Each row is a point. Each copy is the shape, with its points in the same order, turned, moved and blurred by noise. Is it also mirrored, or only turned?
(in the rows, 128 means zero)

Shape (6 x 3):
[[113 161  81]
 [130  99 134]
 [152  92 181]
 [107 167 147]
 [184  96 162]
 [116 128  97]]
Copy 1 (6 x 3):
[[171 174 128]
 [100 130 136]
 [ 99  85 163]
 [174 141 177]
 [102  65 131]
 [139 164 117]]
Copy 1 is: only turned
Copy 2 (6 x 3):
[[115 181  86]
 [110 104 118]
 [119  81 164]
 [ 92 169 147]
 [154  83 156]
 [109 146  91]]
Copy 2 is: only turned

Shape (7 x 4):
[[132 109 145 160]
 [143 111 114 126]
 [152 127 154 111]
 [144 104 125 116]
 [158 188 119 117]
 [145  97 130 115]
 [ 21 122 163 166]]
Copy 1 (7 x 4):
[[163 110 120 170]
 [156 101 133 135]
 [139 114  97 131]
 [144  81 125 136]
 [127 163 135  92]
 [148  86 119 140]
 [ 78 128 140 242]]
Copy 1 is: mirrored
Copy 2 (7 x 4):
[[135 111 145 160]
 [108 115 123 134]
 [144 113 115 110]
 [110 108 118 123]
 [145 175 105 109]
 [111  94 123 123]
 [139 124 249 148]]
Copy 2 is: only turned
Copy 3 (7 x 4):
[[164  84 140 129]
 [152 115 106 105]
 [146 115 150  86]
 [156 109 112  88]
 [143 176 167 105]
 [160 100 115  85]
 [ 65  45 123 176]]
Copy 3 is: only turned

Shape (12 x 8):
[[144 105  79 108  94 143 142 118]
 [105 168 124  76 153  99 166 109]
 [143  93 101 156 109 141 158  93]
 [172 184 149 152 113 139 111 114]
 [122 126  95 142 116 184 130  93]
 [167 101 174  79 143 109 144  88]
 [ 79 100 163  96 185  95 198  78]
 [161 114 112 168 148 166 138 142]
 [ 98 151 170 115 104 159 159 132]
 [ 73 109  86 110 101 112 156  88]
 [136 149 153 148 183 126  97 116]
 [ 96 137  97  92 149  86 138 172]]
Copy 1 (12 x 8):
[[149 105 124 122  76 155  99 106]
 [115 128  70 143  84  90 164  77]
 [144 156 117 117  85 180 110 123]
 [111 170 178 115 127 104 128  89]
 [142 144 109 106 122 158  81  87]
 [151 148 109  74  67  93 175 134]
 [140 166  16 118  85 124 197 125]
 [174 174 138 146 122 134  98 127]
 [149 130 110 116 152 137 173  75]
 [107 101  63 127  90 174 129 104]
 [117 182 112 126 142  76 124 139]
 [128  91  86 188 104  96 143 125]]
Copy 1 is: mirrored
Copy 2 (12 x 8):
[[157 116  82 108  91 126 155 138]
 [128 120 123  75 193 155 165 148]
 [131 148 114 120  88  94 171 134]
 [181 160 152 154 141 120 124 186]
 [133 126  92 167 105 127 177 155]
 [176 172 128 103 173 113 156  83]
 [ 79 144 145  79 192 122 198  79]
 [157 101 136 158 114  72 158 147]
 [136 125 165 140 135 179 164 132]
 [ 85 131  87  88 109 153 157 132]
 [132 135 143 161 185  89 121 147]
 [124  64 119  77 165 137 114 135]]
Copy 2 is: only turned
Copy 3 (12 x 8):
[[116 156 145  73 129 153 160 147]
 [ 64 127 141  94 159  93  82 105]
 [135 182 149  94 113 107 157 139]
 [123 181  93 152 113 148  86  97]
 [154 184 124  94 169 135 134 139]
 [134 123 160  74  86 107  70 102]
 [121 105 188  84 147  25  83 125]
 [165 166 147 142 140 140 159 100]
 [121 154 150 140 156 138  66 163]
 [102 138 121  71 152  84 138 176]
 [160 125 100 139 144 109  95  79]
 [ 77  73 135 120 162 125 130 133]]
Copy 3 is: mirrored
